Rows are points. The points of each table are mixes of a few directions, plus a little noise. Count the directions of each table, and those that both share. Where both have some left over, give the other angles between the two spaces (their principal angles), to ten degrees, smallest first.
In the rows, 128 means zero.

First (5 x 3):
[[ 77 148  98]
 [126  91 135]
 [120 136 122]
 [119 192 111]
 [197  73 174]]
Second (5 x 3):
[[109 157 113]
 [ 75 162  95]
 [172 113 153]
 [201 106 169]
 [ 83 102 110]]
Directions: first 2, second 2, shared 2

First (6 x 4):
[[168  95 114 162]
 [116 162 138 134]
 [118 173 141 146]
 [ 93 185 147 119]
 [160 116 121 164]
 [112  38 108  42]]
Second (8 x 4):
[[124 120 148 140]
 [ 83 171 190 144]
 [140 140 123 145]
 [124  70 109  77]
 [139 174 116 152]
 [104 167 134 113]
 [116 157 144 140]
 [194  25  60 112]]
Directions: first 2, second 3, shared 2

First (8 x 6):
[[136  99 149 183  88 127]
 [183 172 105 140 108 120]
 [164 143 105 131 137 109]
 [161 138  91  57 158  96]
 [ 72  85 171  93  93 154]
 [106  77 139  35 116 116]
 [ 91 126 139 178 161 143]
 [112 186 125 206 163 158]]
Second (8 x 6):
[[107  78 158 129  92 131]
 [105 103 145 138 123 134]
 [166 105 132  91  65 112]
 [163 176  96 116 149 120]
 [177 198  82 112 159 116]
 [152  95 140  99  67 116]
 [124 172 107 145 182 133]
 [ 31  97 163 195 188 160]]
Directions: first 4, second 2, shared 2

First (7 x 9):
[[154 104 138 121 122 131 178 176 145]
 [ 80 139 111 137 151 135  52  65 123]
 [186 175 157 127 100 110 169 180  83]
 [ 89 117  94 125 121 127 104  60 143]
 [121 114 119 125 126 129 134 120 141]
 [ 90 112 106 129 138 134  95  80 146]
 [177 135 170 131 138 131 162 216 114]]
Second (10 x 9):
[[102 109 139 152  81 128 158 140 121]
 [ 82 117 159 117 103 122 112 127 182]
 [249 143 122 165 191 107 144 106 100]
 [182 152  84  94 221 188  96 112 135]
 [127 130 158 135 126 111 142 107 126]
 [101 123 115 120  97 107 109 157 131]
 [117 106 100 138 100 154 125 166 149]
 [145 162 157 114 180 124 157  65  67]
 [ 94 112 125 137  87 136 142 148 124]
 [ 81 125 122 106  96 103  96 154 144]]
Directions: first 3, second 5, shared 0; angles 40, 50, 70

First (8 x 11):
[[226 129 101 168 117 121 210 116 148 120 137]
 [208 130 106 161 118 123 195 118 145 121 135]
 [130 128 127 129 128 128 129 128 128 128 129]
 [ 66 127 146 103 135 132  75 136 115 134 123]
 [  7 126 162  78 142 136  26 143 103 139 117]
 [213 129 104 163 118 122 200 118 146 120 136]
 [ 55 127 148  98 137 133  66 137 113 134 121]
 [121 128 130 125 129 129 122 128 127 128 128]]
Second (10 x 11):
[[128 155 147  96 110 108  81 148  59 102 100]
 [100  82 109 149 121 132 133 138 164 130 180]
 [178 118 168 199 148 137 191 110 144 156 174]
 [ 66 161 150 117 124 155  87 168 107 143 120]
 [129  87 154 130 117  89  93 128  81 100 165]
 [192 164 102 101 128 117 156 102 124 114  64]
 [104 208 101 129 131 199 165 164 176 172  79]
 [139  57  88 145 125 109 153 105 177 116 177]
 [108 149  88  78 122 133 107 129 138 118  76]
 [135  97 173 135 154 101 113  87 109 130 144]]
Directions: first 1, second 5, shared 1

First (9 x 12):
[[102 171  68 114 119 225  69 115 153 181 162 196]
 [183  79 180 133  98  76 146 115 122 160 135 137]
 [132 148 156 175 146 101  99 132 141 119  91 102]
 [124 184 145 201 152 133  46 127 165 144  84 123]
 [120 138 120 129 131 139 120 129 131 128 128 130]
 [109 108 110  88 134 120 186 140 101  82 138 102]
 [151  46 126  45  91 102 232 125  81 117 181 134]
 [159 113 142 130 102 132 110 111 137 179 147 167]
 [ 71 167 105 137 179 124 144 157 119  42  87  60]]
Second (10 x 12):
[[125 203 139 111 138 156 120  86 127  87 143 127]
 [ 93 189  92  81 129 176 184 115  46 152 196 229]
 [134 164 144 127 134 136 108 103 146  94 122 104]
 [158  48 154 174 123  76  84 156 197 123  65  43]
 [134 149 141 131 133 130 112 111 146 103 120 105]
 [120 135 117 117 127 137 144 130 106 139 144 155]
 [114 108 103 118 122 132 160 149  90 167 150 176]
 [122 131 120 122 127 134 138 129 114 136 138 145]
 [167  40 166 184 124  67  67 153 220 111  47  14]
 [112 112 102 115 121 135 163 148  86 168 153 182]]
Directions: first 3, second 2, shared 0; angles 40, 60

First (8 x 14):
[[ 84 134 153 156 169 142 156  42 127 157 176  79  84 175]
 [155  92 142 130 135 135 120 103 126 125 150 135  98 137]
 [132 132 104 123 162  59 134  63 155 160 131 137 171  67]
 [106  85 150  87  98 105 231 174 121 215  80 128 115  85]
 [100 177  81 127 150 162  39 197 111  51 102 110 158 134]
 [109 156 154 129 100 125 163 210 112 130  99 159 137 128]
 [146 132 116 141 171 108  72  90 134  93 155 143 137 116]
 [191 115 125 132  40 188 109 147 137  93 131 135 124 180]]
Second (8 x 14):
[[116 123 163 167 129 151  97 154  74  99 139 140 110 181]
 [ 71  95 132 169 143 127 100 110  35 162 108  90 147 162]
 [ 89 134 140 136 160 154 122 138 109 118 138 101  95 156]
 [145 147 145 124 129 148 127 155 152  91 149 150  98 141]
 [123 118 165 174 121 146  92 153  63 101 136 147 119 183]
 [157 134  76  68 115  88 175  90 215 169 111 120 161  45]
 [127 154 137 111 147 152 138 148 166  98 149 128  88 133]
 [194 118  68  75  78  56 172  77 209 186  96 149 205  25]]
Directions: first 6, second 3, shared 2; angles 90

First (8 x 20):
[[110 124 178 105 128  93 151 121 147 107 115  97 161 112 154 101 109 121
  117 192]
 [130 140  81 152  96 172 121 125  93 154 139 132  97 145 112 149 139 130
  144 110]
 [137 116 135 113 143 160 143 159 138 156 132 160 150 140  85 128 145 127
  143 125]
 [159 110 125 144 197  12  57  22 140  55  95  79  90 117 195 156 110 135
   48  50]
 [106 153 142 133 117 111 132 189 158 100 155 159 128  90 162  92 110 133
  148 123]
 [126 118 161 105 144 129 149 155 152 133 127 144 162 124 110 112 131 126
  134 150]
 [130 141  63 157  71 207 130 115  66 180 137 122  93 163  93 162 147 127
  155 127]
 [126 123 139 117 128 140 142 137 130 140 126 131 144 133 112 124 132 125
  134 147]]
Second (9 x 20):
[[132 104 131 136  93 145 120 122 108 184 170 155 154 158  29 121 138 112
  135 189]
 [137 149 132 176 116  57  59 114 134  79 159 123 100 109 164 133  96 134
   93  92]
 [125 109 127 108 123 163 157 128 119 169 127 138 150 147  79 122 146 119
  145 167]
 [127 155 124 120 140 169 152 180 139 113 103 131 119 116 176 139 132 143
  148  82]
 [120  95 131 121 164  10  99   7 133  78 108  73 110 110 174 110 108 117
   71 147]
 [131 115 131 140 112 107 107 106 119 141 153 133 134 138  89 123 125 119
  117 156]
 [115 125 122  73 171 179 202 141 139 128  61 109 134 121 176 128 150 135
  154 114]
 [133 148 126 132 107 200 147 201 125 159 140 161 139 139 100 139 141 135
  163 117]
 [132 152 128 146 127 121 110 152 136 101 131 129 112 114 165 137 117 138
  125  89]]
Directions: first 4, second 3, shared 1; angles 30, 80

First (10 x 24):
[[171 105 106 163 115 119 118 103 125 174 115 116  82 166 125 154  92 131
  171 121 126 170  81 131]
 [104 178 153  71 148 168 129 163 139  64 162 108 179  86 108  96 195 109
   80 151 111  98 206 140]
 [104 100  98 166 114  99 141 119 127 154 116 157 105 145 150 144 102 145
  131 103 134 127  86 118]
 [169 111 172 123 137 124 119 100 111 144  99 117 136 129 135 122  85 120
  159 149 153 142 120 121]
 [ 77 153  61 130  95  99 113 189 150 114 157 184 103 129  97 157 200 168
  107  67 109  83 114 123]
 [ 97 116 151 123 132 107 138 128 119 117 111 159 155 108 150 115 114 137
  114 124 152  96 129 112]
 [128 132 145 114 129 121 120 134 124 120 122 139 141 117 124 124 132 133
  129 127 140 112 134 122]
 [120 120  71 168 121 143 147 119 142 149 149 105  90 158 134 144 128 121
  121 122  94 166 110 145]
 [174 157  90 124 114 149  97 148 144 138 156 100  86 154  78 154 171 128
  152 118  95 157 126 148]
 [136 107 233  99 175 152 158  78  99 106  92  95 204  88 178  71  62  87
  116 197 167 129 175 120]]
Second (10 x 24):
[[ 89 195  70  95 117 158 116 200 163  76 195 127 124 115  76 135 247 135
   79 102  75 100 178 149]
 [139 109 145 138 131 119 131 107 118 143 109 128 129 132 143 126  93 126
  143 135 143 136 113 122]
 [144 101 152 141 133 116 133  99 114 149 101 128 129 133 149 125  80 125
  147 138 149 140 108 120]
 [143 103 150 140 132 117 133 101 115 147 102 129 129 133 148 125  83 125
  146 138 148 139 109 120]
 [ 88 196  69  94 117 158 116 201 163  76 196 127 125 115  75 135 249 135
   79 102  74  99 179 150]
 [145  99 154 143 133 115 133  96 113 151  98 128 130 134 151 125  75 125
  149 139 152 141 106 118]
 [107 165  96 110 121 144 121 168 147  99 165 127 126 121  99 132 194 132
  101 114  99 112 156 140]
 [153  85 166 150 135 109 136  81 105 161  84 129 130 136 162 123  50 123
  160 145 163 147  95 114]
 [116 148 111 118 125 137 124 150 139 113 148 128 127 124 112 130 164 130
  113 120 112 119 143 134]
 [155  81 168 151 136 107 136  78 104 164  81 129 131 137 165 123  45 123
  162 146 165 148  93 113]]
Directions: first 4, second 1, shared 1

First (8 x 32):
[[114 145  95 161 126 118 134 102 172 179 165  93 162 149 197 154 141 157
  113  82 102  98 101  57 166 133 133 139 155 139 145  91]
 [ 77 114 133 112  95  87  98 165 124  74  53 146 100 114 118 120 214 207
   69 163 147 173 101 174 122 109 168  82  53 180 182 157]
 [ 58 139  64 159  94  43 125 153 197 139 112 160 146 153 225 148 239 233
   36 123  85 141  75 106 203 101 196 103  94 177 230 139]
 [175 130 161 123 155 194 133  89  99 152 164  74 135 120  92 129  45  61
  195 101 149  98 154  98  90 154  74 155 173  96  54  93]
 [189 127 148 114 160 168 154 121  95 132 166 154 123 125  78 111  38  27
  194 140 128 114 178 155 104 138  90 162 175  67  67 140]
 [149 120 159 110 137 160 123 124  95 112 120 115 114 113  82 117  95  96
  158 137 153 131 146 147  92 137 105 130 128 116  92 128]
 [133 114 163 102 126 146 112 139  90  89  90 125 102 107  73 112 124 122
  139 152 162 150 139 168  87 130 118 113 100 134 109 141]
 [129 136 100 142 131 107 146 132 152 147 153 156 141 143 159 132 129 121
  120 124  99 119 129 121 160 122 140 140 147 115 145 135]]
Second (8 x 32):
[[174 133 127 110 148 112 115 144 140 158 124 187 154 153 106 127  65 127
  125 140 111 123 166  88 141 149 140 111 134 115 143 142]
 [ 92  93 112 106 127 189 135 136 154 113 170  82 241 168 131 103 119 173
  123  49 122  91 168  80 171 151 108 182 167 131 123 152]
 [164 186  96 134 121  51 142 147 118 117  63 195  60  80 141 175 134  88
  120 135  77 131  92 107 113  73 164  79  45 112 170 156]
 [157 131 177 152 139 101 104 103 102 164 120 151  26 114 108 124 123  95
  140 237 176 177 108 206  81 144 129  87 141 134 104  73]
 [103  77 188 143 137 184 104  91 119 153 182  67 118 156 110  84 135 144
  144 188 209 157 139 207 109 183  93 150 209 149  71  65]
 [ 94 107  98 105 121 174 143 142 153 102 154  90 233 155 139 116 128 167
  120  37 105  87 157  70 171 131 116 177 143 128 135 164]
 [143 160 136 152 121  78 129 119 103 128  89 151  26  83 134 154 157  89
  132 184 133 158  80 175  89  97 143  87  85 128 132 109]
 [ 95 136  89 122 109 136 154 140 136  87 120 100 167 114 154 142 163 140
  120  54  94 100 114  92 148  95 130 152  97 127 145 163]]
Directions: first 3, second 3, shared 0; angles 60, 60, 60

First (10 x 32):
[[122 103  71 143 119  91   7 161 110 152 149  95  94 122 145 130  65 144
  165 179 144 148  87 189 158  44 143 147 129  70 151  92]
 [150 117 142 115 131 134 144 106 146 101 112 148 135 151 127 130 138 132
  137 130 122 117 135 134 141 160 118 108 124 130 125 124]
 [113 103 142 100 117 145  90 135 132  85 116 157 158 195 128 118 109 133
  146 126 144 127 152 141 162 119 124 109 144 103 150 112]
 [164  96 120 114 138 124 178 100 157 107 111 143 142 102 135 136 185 136
  145 141 101 132 124 124 135 170 117 131 107 128  91 119]
 [125 120 128 126 137 147 153 132 111 141 106 146 140  97 140 164 166 116
  127  91 105 134 159  93 116 151 139 151 126 159 129 156]
 [109 159 127 144 149 163 159 152  95 168 117 132 131  79 135 154 155  84
   93  59  96 134 170  92  75 135 144 179 150 169 134 169]
 [158 109 134 119 139 143 109 112 127 111  92 162 121 151 143 166 126 126
  150 113 109 115 150 140 148 161 129 115 128 141 152 137]
 [ 99 124 100 141 114  93 163 146 122 169 161  87 132  48 126 120 166 147
  122 155 138 157  95  85 113  98 139 156  98 129  86 130]
 [104 179 163 144 106 107 154 121 129 142 165  97 110 146 100  95  93 147
   97 147 172 110  98 104 118 122 122  84 117 147 128 138]
 [135 171 153 132 128 133 122 116 151 104 152 114 117 189 102  68  77 114
  100 138 148 103 111 178 115 120 106 100 155 103 133 102]]
Second (10 x 32):
[[ 79 104 144 108  93 110 163 137 123 123 141 128 168 122 121 126 163 169
  136 146 166 147 128  52 154 123 136 107  95 140 110 140]
 [121 147 151 134 126 141  86 132 101 136 114 143 108 168 131 157  81 125
  128 104 140 109 147 126 138 130 138 104 139 153 178 153]
 [153 161 167 137 137 140 180  95 132 129 113 142 110 137 119 145 134 122
  108 104 119  97 137 107 112 187 120  96 122 179 134 159]
 [128 152 161 119 134 156 162 117 142 102 124 143 145 167 113 101 129 107
  102 100 126 112 151 130 110 153 114 116 151 135 128 130]
 [123  64  78 117 121  96 158 138 135 142 130 117 156  38 148 147 209 157
  162 163 112 173 109  90 143 117 139 170  86 112  74 117]
 [115  84  99 110 113 106 107 141 145 108 143 118 154 125 131 102 141 150
  155 171 141 155 108 142 156  92 126 139 118  77 103  90]
 [144 174 124 167 138 112 127 122 112 178 141  97  73  92 126 143  99 121
  108 128 123 112 101 135  99 127 134 128 122 157 138 148]
 [178  88 106 106 146 133 121 106 173  77 113 145 142 149 135 103 146 119
  153 153  99 130 123 196 144 142 105 137 139  75 103  79]
 [159 119 107 128 157 154 111 129 131 122 104 144 124 120 143 139 136  93
  132 102  85 129 150 171 112 136 126 165 154 115 132 119]
 [ 78 187 145 154 114 130  66 163  86 165 157 100  99 162 114 116  43 117
   97 110 168 116 127 131 112  72 143 118 155 136 179 146]]
Directions: first 6, second 6, shared 6

First (11 x 32):
[[141 114 111 118 109 117 166  85  96 128  97 122 137 137 148 126 131 125
  120 100 118 101 147 109 140 145 133 106 114 158 102 129]
 [116 144 111 133 129 129 147  98 103 141 113 128 125 136 144 117 119 103
  137 112 139 103 150 108 150 109 130 130 133 154 138 146]
 [128 145 119 123 101 113  70 179 167 121 154 136 133 107 100 101 137 160
  154 141 112 156 122 172 109 129 136 129 148 123 164 174]
 [ 97 156 141 119 171 166 124 249 185 151 133 110  87  95 136  79 135 136
  181 141 133 147 113 139  83 119 134 140 122 145 134 132]
 [112 114 126 138 131 143 107  92 106 127 124 124 146 116 134 132 134 127
  123 105 131 112 129 124 144 108 121 127 136 140 112 111]
 [154 104 169 134 157 135 154 150 165 134 142 147 112 120 141 178 157 141
   48 164 120 134  91 125 128 184 119 132 104  68 107  70]
 [128 139 128 139 141 126 154  93 107 137 125 136 121 151 136 146 114  96
  112 134 145 113 138 105 152 117 123 139 130 120 140 125]
 [147 156 115 146  95  78 104  57 101 110 159 160 145 181  85 163  89  95
  115 160 149 143 145 134 166  98 123 152 163  84 200 177]
 [159  85 141 115 106 111 127 102 114  90 129 118 153 148 103 162 119 150
  113 132 116 153 114 135 105 150 125 114 113 101  90  91]
 [114 128 129 123 141 148 128 164 144 140 121 119 118 103 143 106 143 139
  141 117 123 122 124 130 116 132 131 123 122 148 114 123]
 [114 123 117 118 126 142 126 141 122 129 111 108 131 113 137  97 131 137
  163 101 123 121 135 127 113 118 133 116 124 166 107 131]]
Second (10 x 32):
[[123  99 130 124 118 134  87  99 133  93 128 122 166 119 118 127 125 145
  126 106 122 132 125 141 120 126 130 127 136 116  78 106]
 [131 128 133 157 103 150  88 123 105 131 172 128 150 127  86 128 117 130
  138 104  97 134 125 120 113 125 138 125 139 121 130 139]
 [128 120 126  99 152 112 144 119 171 110  87 131 130 127 164 125 129 125
  105 136 160 119 129 137 129 135 121 136 134 114  99 113]
 [138 150 128 101 163 100 190 130 184 114  90 146 105 157 168 129 111  94
   98 162 167 117 143 117 140 153 132 153 122  92 113 130]
 [166 114 139  93 131 103 162 145 159 107 102 114 128 160 123 141 102 129
  120 144 148 154 115 129  72 148 123 122 129 101 113 115]
 [113 128 127 165 106 162  69 123  96 151 171 127 149 100  98 120 139 139
  139  92  95 121 122 127 129 109 131 119 148 147 146 142]
 [137 138 129 112 140  99 186 119 140  94 113 140 110 169 138 139 106 105
  127 167 141 135 150 117 151 152 141 148  93  96 103 122]
 [104 111 122 137 120 135  97  93 107  99 135 131 149 115 126 125 139 140
  139 117 114 122 139 138 164 120 135 133 114 132  90 111]
 [115 150 117 136 130 129 162 180  75 206 123 115  66 101 149 126 175 143
  158 148 126 125 118 132 149 100 107 100 111 210 233 150]
 [125 142 129 156 117 156  96 148 111 174 159 127 128 105 111 120 138 131
  130 103 110 120 115 122 113 113 124 117 154 150 175 153]]
Directions: first 6, second 5, shared 2; angles 60, 60, 70

First (9 x 32):
[[125 111 134 130 158 109 152 174 150 116 109 134 144 155 113 150 161 109
  123  97  80 139 173 130 151 187 103 121 123 131  96 119]
 [ 95 134 148 124 132 113 161 122 109 126  81 108  97 129 143 122 152 124
  110 129  89 110 149 106 123 167  97 120 132 154 105 131]
 [ 83 102 125 151 142 147 108 135 101 176  97 113 139 123 182 130 154 161
  119 146 113  63 126 118  85 154 101 125 165 136 155 146]
 [103 122 168 119 134 108 160 123 110 134  74 116  89 115 132 118 174 123
  106 131  93 117 169 112 134 157 115 125 125 169 100 136]
 [107 181 109 135 129 143 122 113 125 133  79 110 128 143 183 140  96 140
  124 129  89  86 105  92 108 177  71 122 146 141 153 118]
 [205 169  93 122 102 156  77 108 169 110 205 163 163 122  98 134  51 125
  162 125 196 176  74 154 151  50 180 142 108  91 171 110]
 [133 121 153 128 151 124 129 153 144 143  87 140 130 127 127 141 171 122
  118 115  91 125 176 127 149 168 118 130 126 159 117 128]
 [169 115 129 117 104 131 111 108 132 119 194 147 127 104  85 111 108 124
  143 140 197 170 106 158 140  43 195 139 109 107 135 132]
 [133  97  95 126 101 119 134 114 113  94 228 123 136 133  87 107  84 124
  150 141 203 164  74 156 112  48 174 128 118  63 124 129]]
Second (11 x 32):
[[131 249 105 117 105 131 110  77 143  75  45 124 129 123 193 125  76 131
  119 123 102 121 112  72 138 186  56 124 108 149 149 121]
 [174 169 138 113 110 148 118  98 143 140 147 138 103 117 107 128  85 120
  139 133 144 147 100 131 148  78 162 138 119 145 148 110]
 [125 113  97 131 107 108  98 117 124  68 155 143 174 105 132 102 132 139
  131 135 197 159 125 141 121 106 138 128 101  78 124 158]
 [142 118 147 115 122  90 119 130 140  70 101 156 148  92 112 105 184 119
  113 120 156 179 190 135 163 138 140 131  82 130  92 156]
 [120  56 128 152 166 154 126 184 129 204 171 126 145 157 113 160 148 136
  140 123 107  92 126 158 108 125 147 129 171 119 143 118]
 [143 103 180 109 132 120 182 131 121 159 149 118  61 132  67 127 143 101
  126 128 106 147 142 141 151  92 174 132 128 163  95 108]
 [ 61 127 127 137 120 113 127 102  83 116  61 102 122 103 194 100 164 155
  101 152 125  83 140  96  88 170  79 119 137 137 125 164]
 [ 94 111  93 131 132  98 184 151 119  78 171 100 133 182 105 134 100 105
  136 109 110 143 107 126 116 154  99 110 127  77  87 110]
 [ 79 133 103 136 124 119 156 120 101 111 123  95 121 153 155 124 107 132
  124 132 111 101 101 107  94 157  85 115 143 107 120 126]
 [192 117 126 129 141 154 101 158 172 157 186 162 154 139  83 155 108 117
  153 111 143 157 121 164 158  87 178 140 127 119 150 106]
 [147 113 165 139 151 175  87 139 133 230  99 143 118 105 148 147 161 152
  125 141 108  79 144 137 124 117 152 143 163 184 174 130]]
Directions: first 5, second 6, shared 5

First (11 x 32):
[[102 134 154 154 117 133 129  92  89 170 102 135 159 124 144 108 127 156
  112 134 153 153 130 108 145 110 103 119 156 162 127 127]
 [ 32 124  88  96 158  96 126 185 123  92 102 126 147  79  87  90  95  94
   69 172 150 155 147 156 139  83 126 127 161 136 165  61]
 [121 133  45  74 175 107 120 187 164 101 148 125  84 108 132 138 120  62
  122 142  99 112 148 185  71 158 183 139  81 108 153  82]
 [ 97 133 194 187  95 144 131  41  49 206  81 145 190 126 154  93 139 193
  104 130 174 174 128  80 168  97  73 109 187 187 126 147]
 [149 135 216 186  84 160 135  61 100 186 114 128 162 168 158 129 128 202
  154 106 156 133  98  72 172 112  81 119 144 160  71 179]
 [101 120 105  90 147 112 130 213 189  48 147 107 107 123  77 137  92  96
  126 141 120 106 116 148 143 106 140 137 112  89 115 104]
 [170 125 128 126 122 135 129 124 144 122 146 127 109 143 133 147 143 125
  152 113 110 111 124 128 115 151 139 131 109 111 123 150]
 [190 151 201 168 101 176 133  95 160 192 148 109 118 208 193 171 104 192
  205  90 134  87  73  89 143 144 114 131  64 145   7 180]
 [123 103 131 146 106 111 130  77  61 111 104 155 161  81  86  92 186 127
   80 134 129 173 168 114 141 120 105 116 213 124 226 143]
 [155 124  70  78 158 116 124 199 193  64 168 113  76 128 107 158 122  72
  148 126  90  90 131 171  92 157 176 144  77  79 132 112]
 [166 125  77 103 145 120 121 136 138 115 149 136  93 119 136 143 156  87
  136 122  94 114 149 158  78 172 167 134 100 106 164 123]]
Second (8 x 32):
[[128 139 152 134  98 148 146 129 179 114 133 103  85 167 141 122 112 163
  155 133 102 116 113 124 146 119  95 119  86 122  83 110]
 [118 127 110 108 124 101 138 133 136 116 134 130 139 127  98 156 130 127
  135 137 122 122 117 123 130 132 131 122 129 101 128 116]
 [137  76 105  39 138  75 139 163 166  64 174 131  81 103  32 230 172  97
  151 188 119 106 114 104 144 167 148  96 158  10 160 103]
 [113 145 102 148 141 111 119 115  77 158 107 147 195 108 137 111 120 115
  102 104 146 142 136 138 108 119 146 145 148 165 147 142]
 [156 111 186 118 100 177 141 143 214  90 155  89  12 173 143 129 131 161
  170 156  97 109 119 116 162 133  89 107  82  95  83 110]
 [144  86  97  91 182  97  97 140  65 126 140 164 155  58  87 165 174  61
   93 143 167 141 153 125 109 158 184 130 205 100 210 154]
 [146 146 167 198 140 197 100 105  88 178 100 128 133 133 219  37 112 133
  100  86 149 151 157 146 115 108 122 153 123 225 124 165]
 [ 84 195 103 187 101 117 144  96  99 178  83 131 224 155 167  76  73 166
  117  75 122 138 114 147 110  88 109 152  94 206  87 124]]
Directions: first 4, second 3, shared 0; angles 40, 40, 70
